Each row is a point. Examples show where two turns around zero, p and q, send a point. Write where each new point lands after one turn and then the other. Backwards means that the second turn is done in reverse. Each puzzle has new turns, and all numbers are rounded.
In the rows, zero is written as 128.

Turn p:
[136 126] => [127 120]
[106 129] => [126 150]
[176 142] => [148  82]
[108  80] => [ 78 142]
[113 163] => [161 147]
Turn q:
[145 117] => [142 113]
[ 98 162] => [107 168]
[166 120] => [163 111]
[143 146] => [147 142]
[89 94] => [ 82 105]
Where do these land?
q, then p: [166 109] => [105  93]
p, then q backwards: [125 159] => [156 142]
q, then p: [ 79 136] => [142 176]
p, then q: [142 108] => [106 116]

Turn p:
[161 107 151] => [117  86 140]
[148  95 118] => [148  94 121]
[ 82 111 158] => [ 91 135  84]
[ 88 169 110] => [129 188 124]
[152 132 133] => [128 115 149]
[137 154  98] => [154 150 150]
Turn q:
[133 127 188] => [ 83 167 136]
[145 137  94] => [146  96 141]
[121 107  82] => [154  93 102]
[112 141 148] => [129 156 132]
Where do these land?
q, then p: [ 54 120 115] => [180 139 182]
p, then q: [151 127 178] => [124 158  82]
q, then p: [144 149 123] => [106 113 129]
q, then p backwards: [149 114 111] => [144 106 142]
p, then q: [142 130 114] => [110 125 136]

Turn p:
[209 126 111] => [142  53  97]
[104 133 156] => [144 155 148]
[109 137 144] => [138 151 136]
[105 106 119] => [102 138 146]
[112 138 110] => [113 144 114]
Turn q:
[145 163 136] => [145 164 128]
[151 148  98] => [168 132 141]
[131  77 123] => [104  90 153]
[ 85 124 155] => [ 94 126  90]
Where do these land?
q, then p backwards: [ 95 134 135] => [137 146 100]
q, then p: [151 123 102] => [150 106 144]
q, then p: [177 148 112] => [180 111 123]
q, then p: [ 89 107 163] => [ 85 165 131]

Turn p:
[152 105 151  99] => [158 125 150  95]
[ 84 144 104 154] => [ 95 111 105 167]
[ 70 183 120 129] => [112 103  59 156]
[150 128 143 148] => [113 149 136 109]
[153  98 100 120] => [147 140 168 145]
[127 105 171 108] => [139 103 139  85]
[160 132 108 138] => [132 164 140 139]
Turn q:
[ 90 135 160 171] => [ 68 140 136 104]
[155 143 173 127] => [141 167 122  93]
[103  80  74 115] => [127  91 154 191]
[100 153 121 134] => [108 101 124 110]
[133 108 110 132] => [129 127 127 156]
[148 149 127 133] => [137 132 102 117]
[168 128 132  84] => [187 139 129 124]
Where do these land?
p, then q: [165 101 143 110] => [162 151 134  98]
q, then p: [ 70 112 120 111] => [109  87 147  88]
p, then q: [ 97 198 119 121] => [119  84  88 176]
q, then p: [157 131 145 133] => [141 150 108 139]
q, then p backwards: [112 104 130 154] => [125 123 112 163]
q, then p: [166 122 112 139] => [117 160 127 154]

Turn p:
[114  94 103 104] => [149 141 170 141]
[107 180 124 119] => [111  81 131 100]
[167 121 140  95] => [154 113 112 169]
[139 156 134 182] => [ 80 137  93 112]
[113  89 139 139] => [147 167 133 119]
Turn q:
[154 173 113 103] => [111 177 150 148]
[118 112 165 143] => [157 106 134 104]
[115  99 146 176] => [145  71 134 119]
[ 95 131  82  99] => [ 78 143  92 122]
[159 124 133 119] => [149 142 129 149]
Where do these land?
p, then q backwards: [142 137 142 155] => [113 119 107 106]
p, then q: [147 100 170 143] => [ 94 144 147 165]
q, then p: [103 115 122 144] => [145 142 152 132]
q, then p: [109 120  96 139] => [130 147 158 111]
p, then q: [119 171 146  49] => [190 104  79 170]
p, then q: [148 126  92 136] => [123 100 144 102]

Turn p:
[155 135 147 142 142 104] => [143 151 116 130 143  96]
[123 144 103 126 143 155] => [128 129 120 100 104 149]
[ 79 151 132 161 134 153] => [ 81 135  91 121 127 159]
[151 114 131  64  92 150] => [157  75 176 110 144 134]
[144 108 130 143  56 104] => [153 132 155 180 172 153]
[105 141 117 112 164  75] => [ 94 164 155 124 104  90]
[139 103 136 148 163 155] => [141 111  84 131 103 115]
Turn q:
[122 148 171 119 156 126] => [108 153 133  94 122  98]
[ 92  79 126 145 176 131] => [122  83 156  74 138 147]
[108 134 103 155  89 144] => [172 101 107 149 128 121]
[112 136 119 105 170 134] => [113 137 125  96 165 134]
[142 157  92  98  88  78] => [163 182 135 176 142 154]
[152  92 134 130  86 148] => [121 106 108 155  84 150]
[168 150 151 143 131 136] => [ 97 135 129 152 117  93]
Where do these land?
q, then p backwards: [118 129 115 139 155  47] => [151 150  96  87  82  85]
q, then p: [159 130 167 114  84 162] => [122 158 154 154 132 187]
p, then q: [167 158 165 109 146 141] => [100 166 149 126 150 167]
q, then p: [121  64 102 114 138 131] => [134  64 108 123 112 147]
q, then p: [109 109 139 110 132 146] => [132 107 152 117 115 142]
q, then p: [137 137 111 151 130 152] => [128 137 121 156 105 117]
q, then p: [117 142  98 104 136  77] => [135 131  91  78 143 109]
p, then q: [109 125 117 151 155 133] => [163 124 113 143 137 132]
q, then p backwards: [113 157 138 160  77 163] => [165  82 147 147 169 136]
